Rows are points. The window is the flat piece filled in between its corners: a triangle in 3 columns, a solid with four corners in 4, and so on. A path goes straight from each point to the next, and from the last back to the first. After which points does the path pass through the window?

Window (3 x 3):
[[-45  69  30]
 [ 12  22 -57]
 [ 16 -46  -5]]
Path:
(1): [ 49   8 -15]
(2): [ 20  45 -17]
(3): [-29  14 -44]
(4): [-13 -17 -53]
(5): [ 69   3 -43]
(6): [ 38 -24   6]
(7): [-18 -57 -24]
(8): [-27 -18 -50]
Through the window after points: 2, 6, 8

Window (3 x 3):
[[-33 -32 -33]
 [ -7  45  34]
 [  9 -41 -20]]
Path:
(1): [-42  -8  34]
(2): [22 63  1]
(3): [ -5  52 -25]
(4): [-37   9  46]
(5): [-18   9  47]
(6): [-3 49 20]
(7): [ 13 -29 -75]
(8): [-27 -58  -4]
(9): [ -8 -72   0]
(10): [ 11 -24 -58]
(11): [-24 -17 -37]
(12): [-40 -65   2]
(13): [-47  -3  33]
(14): [ -6  22 -30]
(15): [-9 84 -1]
(16): [-13  41  47]
Through the window after points: 1, 5, 11

Window:
[[ -7  17  14  28]
 [ 12 -74 -30  82]
 [ 11  40 -17  -5]
 [ 12  20  32 -40]]
Path:
(1): [ -8  27 -22  -3]
(2): [47 45  8  8]
(3): [ 72  38 -11   0]
(4): [-39 -60  -9  35]
(5): [-22 -34 -32  50]
(6): [ 48 -29 -22  65]
(7): [52 47 57  0]
(8): [ -1  13 -33  -8]
Through the window after points: 1

Window (4 x 4):
[[ 21 -17 -32  15]
 [ 69 -22   2  12]
 [ 12 -74 -23  -2]
 [-40  61  46 -52]]
Path:
(1): [-5 10  6 30]
(2): [-38  -5   9  26]
(3): [ 24  15 -33 -40]
(4): [ 41  12 -22 -57]
(5): [26  3 11 30]
(6): [ 11 -66  20  17]
(7): [ 19 -56 -69 -23]
(8): [ 64 -15 -17 -44]
(9): [ 37 -15   8  28]
(10): [-35  46  53 -12]
(11): [  1  41  31 -96]
(12): [ 29 -12 -22 -33]
Through the window after points: 6, 8, 12

Window:
[[  20 -110  -47    3   35  -64]
 [ -27   26   65  -12  -43   44]
 [  45   43  -60   22  -44  -35]
 [  -3   29   -9  -19    6    3]
 [ -14   34  -36   42  -20  -12]
 [ -45  -55  -37  -27  -24    1]]
Path:
(1): [ 36 -40 -30  30 -14   7]
(2): [-25  -2 -39  -6 -14 -76]
(3): [ 13  32 -45 -13 -23 -98]
(4): [ -1 -11 -51  43  -4  17]
(5): [ 19 -36 -24  39  -7  54]
(6): [-63 -18  -6 -41 -21 -35]
(7): [-29  42  -8   4 -48 -21]
(8): [ 15   8 -36   1 -12  63]
(9): [ 11 -21 -31  -4 -13  16]
(10): [-44  17 -25   1 -21 -35]
(11): [-10  13 -27  18 -16 -37]
(12): [ 44  27 -68  41 -27  37]
(13): [-11 -30 -39  -1 -14  23]
(14): [-43 -14 -22 -13 -21 -38]
(15): [-47  71  27  -1 -44 -27]
(16): [ 28  75 -10   5 -68  77]
Through the window after points: 9, 11, 13

Window (8 x 8):
[[ -22   -3   27    7   -7   -6  -57   19]
 [  30  -26   86   45  -57    3    5    0]
 [ -34  -31   19  -18   57   39  -15   86]
 [ -19  -16  -25   50   55  -17  -30   35]
 [  41   12  106  -18    7    6   36    0]
 [  48  -60 -104  -42  -54   26  -44  -40]
 [  26   45   59   20    2   29   20   44]
 [ -18   26   -4  -25   17   58   69  -15]]
Path:
(1): [  9 -11  38  -3  52  36 -62 -37]
(2): [-16  -4  11  24 -40 -14  13  53]
(3): [ -9  -2  16 -12 -19  18  22  23]
(4): [ 54   9  71   3  14  62 -11 -13]
(5): [27 14 43  8 18 49  9  0]
(6): [-5 21 11 -9 -9 16 30 32]
(7): [ -8   2   0  13   0 -25  -6  20]
(8): [-18 -31  29  38  70  76 -56  22]
Through the window after points: 1, 5, 7
